Each row of a before or after table is a point. The points were changed in one or more steps. Then noise was added and the rows were shuffled. The steps act on how far a point lies along the listed directions, d1 being the first. Write out the steps. A step turns or swaps two directions, mirrors them in a line or flattens them onto one, adds a multiple of one to another, or multiplies one. Angles are multiples of 10 degrees, from the lower direction toward the higher: turns from -170 to 170, lines from 10 to 170 but not 90. Use the fewest steps. Two steps may share a direction if one is a turn and the other turns, adds or multiplies; they go together, in the order done. Otherwise the lowest direction goes first.
In the rows, zero is written as 128.

Directions:
(1): [ 65 150 144]
(2): [108 117  63]
(3): [109  64 144]
Before (13 x 3):
[[124 102  85]
 [164  80 152]
 [120 117 103]
 [ 76 142 168]
 [ 99  96  79]
 [116  98 136]
 [ 86 157  99]
 [142 148 164]
 [137 153  66]
 [110 156 123]
 [116 152 176]
 [ 60 153  91]
 [127 139 111]]
After (13 x 3):
[[ 14 159 173]
 [122 115  96]
 [132  94  66]
 [ 91 163 191]
 [189  60 106]
 [ 56 173 133]
 [ 85  94  58]
 [163 153 103]
 [ 94 167 150]
 [104  95 105]
 [130 141 125]
 [  6 174 119]
 [146 149 176]]
Steps: multiply d1 by 2; add 1 times d3 to d2

Directions:
(1): [ 80  85 149 164 121 187]
(2): [110 145 190  59 137 146]
(3): [ 93 192 107 146 183 149]
(4): [122  80  76  80 172 141]
(5): [137  98 173 156 192  88]
Before (12 x 6):
[[108  32 225 123  69 177]
 [120  39 158  87  65 144]
 [ 95  78 189 207 146 122]
 [139 152 154 126  75 115]
 [113 184 114 121 110 153]
 [168 198  46 188 105 106]
 [139 106  66 205 143 106]
 [118 134 131 139  91 144]
 [117  90 151 144  79 138]
 [179 181  90 106 165  91]
 [119  58 139 150 122 142]
 [101 122 160 131  74 219]]
After (12 x 6):
[[ 77 114 157 206 146 147]
 [ 95  88 134  84  63 173]
 [113 103 172 138  70 206]
 [137 101  58 195 152 112]
 [ 80  95 188 128  65 211]
 [188 146  62 184 112  80]
 [103  90 118 145 124 162]
 [185 164 103 103 164  82]
 [136 140 140 127 107 125]
 [108 110 134 143  78 152]
 [123 123 134 142  91 137]
 [139 154 146 131  73 114]]
Steps: turn d2 and d4 by -10 degrees; flatten d3 and d5 onto the line at 50 degrees

Directions:
(1): [121  90  63 123 147  75 119 132  56]
(2): [ 93 147 129 112  97 111  30 165 140]
(3): [102 137 144 122 112  69 187 203 148]
(4): [ 89 134 153 185  90  75 130  61 128]
(5): [138  62  95 121  42 151 140 130 152]
Before (12 x 9):
[[140 148 185 168  77 170 179  99 223]
 [145 109 178 158  67 181 189  73 200]
 [162 121  87  90 141 195  82 102 124]
 [168 127 172 129  86 201 204 116 199]
 [ 95 148 155 141 150  90 108  91 115]
 [ 97 148 150 142 139 115  44  89 138]
 [ 79 109 120 172 108 121  90  61 130]
 [132 119 174 115  67 123 139 209 215]
 [ 87  93  85 133  83  99 116 143 107]
 [122 102  82 140 140  71 143  91  92]
 [106 122  95  69 156 122  49 115  94]
 [142 150  92 175 157 142  87  86  64]]
After (12 x 9):
[[170 105 110 113 191 172 155 107 110]
 [146 125 127  85 177 162 140 152 128]
 [106  94 120 161 131  12 179 145  96]
 [ 79 145 109 132 165  45  47 126  65]
 [ 78 123  90 135 109  37  50 128  70]
 [123 155 133 134 219 166 116 106 120]
 [139 109 104 141  97 160 103  38 130]
 [105 165 173 155 152 140 176 108 142]
 [ 96 138  72 134 170  43  71 157  65]
 [174 155 116 148 132 219  99 120 134]
 [133 178 166 115 142 160 119 131 189]
 [150 100 137  97 126 192 174  58 150]]
Steps: turn d1 and d2 by -170 degrees; turn d4 and d5 by -120 degrees

Directions:
(1): [ 52 171  79 118  90 132 110 155 169 146  72  93]
(2): [126 147 110 166  82  86 158 141  54 156 172  66]
(3): [122  92 139 157  84 138 102  52 102 195  80 156]
(4): [ 76 146 128 173 129 183 214  92 121  86 129 150]
(5): [133 161 136 178 129 199  77 195  92 146 138 166]
Before (13 x 12):
[[168 133 142 108 191 155  84 198 159 106 194 124]
 [161 126 108  86 163  85  67 158 167 133 138 105]
 [ 96 116 145 152 138 159 203  60 116  87 112 138]
 [ 94 158 120 130 104 177 111 152 148 117 110 124]
 [ 85 168 115 113 151 232 102 190 210 116  74 190]
 [ 82 104 128 147 115 143 185  34 131 129  92 149]
 [130  70 149 108 128 117 187  12 146 109 121 147]
 [ 99 193  96 115 154 212  74 249 186 110  91 165]
 [205  61 152 126 177  75 126 134 118 112 185 109]
 [165 125 146 113 140 123 123 149 107 130 148 103]
 [161 137 139 153 158 163  71 169 118 135 120 153]
 [130 166 113 124 171 184  79 195 179 103 113 172]
 [196 146 139  95 152  72 126 186 133  94 181 101]]
After (13 x 12):
[[157  75 131 100  94  51 142  49 110 159 139  89]
 [147 155 142 113 172 137 183 149 169  43 154 147]
 [145  75 148 145 183 134 177 107 149  73 157 140]
 [112 193  95 187 118 156 146 196  87 119 169 109]
 [ 96 215  85 180 108 179 142 246  90 127 154 104]
 [117 157 122 134  94 151 104 163 123 136 131 103]
 [139 128 151 119 152 163 145 131 138 105 129 133]
 [172  97 136  99 118  59  83 123  96 162 124  76]
 [ 89 153 107 155 159 156 194 108 145  74 148 130]
 [119 160 130 159 169 182 163 175 128  84 206 111]
 [131 155 132 188 139 180 128 156  92 121 135 142]
 [145  89 120 108  94  58  96  86 108 194 110  94]
 [103 192  93 178  74 142 150 217  65 171 162  77]]
Steps: multiply d1 by 0.7; turn d2 and d4 by -160 degrees

Directions:
(1): [113 124 174 133 124 104 171 119 130 145  95 229 128  47 172 170 166 114]
(2): [107  68 117 188 135 109  57 189 114 119 114 201 146 154  86  81 154 122]
(3): [ 63  81  96  91 124 139 121  75 168 164 161 118 175 116 136 103 195 200]
(4): [129 111 106 120 214 198  81 160 139  96 100 123  71 115 180 175 147 168]
(5): [173 170 120 127 148 151 154  60  84 100  71 158 129 191 116  92 206 136]
(6): [122 110 122 154  87 190 213 210 129 187 113 119 129 181 149 138 154 139]
Before (9 x 18):
[[143 131  94 117 150 182 114 117 145 115 107  78 130 166 145 127 172 190]
 [161 159 155 131 134  92 139 126 110 106  85 176 127  99 137 141 112 108]
 [139 130 133 136 134 139 112 137 124 122 114 152 122 105 165 156 130 132]
 [135 133 111 106  99 153 178 111 127 160 124 112 140 187 121 111 164 150]
 [122 126  88 111 128 186 160 117 128 123 109 110 131 181 158 109 186 161]
 [146 167 124  86  79 147 175  95 104 148 146  78 152 160 120 132 131 133]
 [118 118 148 162 108 146 152 216 119 147 116 142 107 129 148 150 130 121]
 [124 128 121 144 131 112  95 143 114 105 110 164 107 132 127 123 116 105]
 [114 115 135 127 117 118 139 109 126 132 139 138 132 116 131 135 149 128]]
After (9 x 18):
[[134 153 131 116 142 183 178 117 113 130  89 130 108 150 170 142 205 167]
 [ 95 127 106  97 132 140 128 102 147 131 136 117 115 108 160 145 133 151]
 [140 130 119 123 173 181 105 137 128 111  96 148  96 107 192 174 157 160]
 [166 173 154 138  41  61 140 119  71 128 148 130 174 166  53  90  77  59]
 [153 106  91 144 233 196  10 181 143  54  89 106  68 131 162 164 136 181]
 [157 147 130 134  98  80 119  98 101 117 121 152 148 180  71  80 127  97]
 [143 167 150  96 117  93 169  80 129 126 109 148 144  86 149 143 125 132]
 [142 121  94 132 194 161  56 131 112  56  89 149  93 154 145 114 155 136]
 [125 120 142 143 108 104 138 118 110 129 131 154 138 130 113 121 146 108]]
Steps: turn d5 and d6 by -70 degrees; add 0.7 times d1 to d5; swap d2 and d3; multiply d4 by 3

Directions:
(1): [156  93  97 182 150  97 172 142  68 105 165 143  85 168 166 124 136 156
  42 205 124 115 185 145]
(2): [119 127 173 147 207 122  86  68  79 175 113  93  56 147 182 132 160  52
 145 108 141 105 108 158]
(3): [ 75 107  39 134 106 162 125 137 130 143 104  39 161 184 160 110 100 121
 141 123 121 168 142 217]
(4): [109 169  46  23 146 117 105 102  62 145 157 143  83 132  68 115 116 121
 110 158 157 169 102 104]
(5): [150 117 208  72 151 169  94 235 113 121 117  91 102 134 127 147 100 172
 106 146 195 139 117 173]
Before (9 x 24):
[[123 132  86 114 108 137 141 140 121 118 130 138 147 137 118 118 117 143
  116 129 115 130 139 142]
 [124 151 148  90 133 123  95 110 127 135 125 142 117 112 112 127 136 119
  145 118 134 124 102 122]
 [107 130  24 129  95 129 154 108 124 122 132 118 148 148 131 110 126 133
  126 148 105 157 148 132]
 [141 143 123 120 134 121 143 116 124 127 128 145 115 119 118 121 122 123
  117 143 126 127 131 112]
 [119 121 155 131 143 138 115 131 126 128 125 119 132 114 139 138 132 121
  140 122 139 119 141 120]
 [128 153 132 129 116 112 115  97 158 146 122 140 140 109 112 136 131 105
  169 100 119 136 113 105]
 [138 139 176 102 139 145 106 137 145 142 117 124 138 110 120 135 139 127
  141 126 155 104 110 119]
 [128 122 151 131 142 134 122 119 113 133 126 124 106 129 145 129 131 124
  119 125 141 116 133 137]
 [129 122  69 149 100 118 155 132 129 114 143 140 150 146 121 119 124 143
  111 159 106 126 152 124]]
After (9 x 24):
[[126 120 148 148 146 123 128 114 118 123 134 138 125 113 141 137 140 118
  127 132 129 111 149 107]
 [142 154 139 141 120  95 125  83 153 140 133 168 130 100 108 138 141 104
  159 110 112 123 118  79]
 [133 124 157 133 145 130 123 116 111 130 129 132 104 124 142 130 132 124
  116 127 140 113 133 129]
 [161 135 159 152 146  99 143  90 123 128 149 182 117 104 126 131 167 123
  105 156 123  78 137  71]
 [ 60 127   7  78  79 193 112 162 151 143  88  19 185 178 138 108  86 136
  169 114 136 204 126 220]
 [106 129  70 101 103 156 130 154 127 125 116 103 160 152 123 115 104 143
  128 120 123 146 135 174]
 [110 128  99  95  94 164 115 182 153 125 112  89 168 145 110 126  98 151
  148 128 141 150 122 163]
 [143 150 146 119 140  89 119  79 114 124 148 188 101 100 112 126 155 117
  121 137 115 102 117  84]
 [154 152 162 102 140 121 133 125 130 127 128 163 109  99 103 130 124 128
  122 137 136 119 118  92]]
Steps: swap d1 and d5; multiply d3 by 3
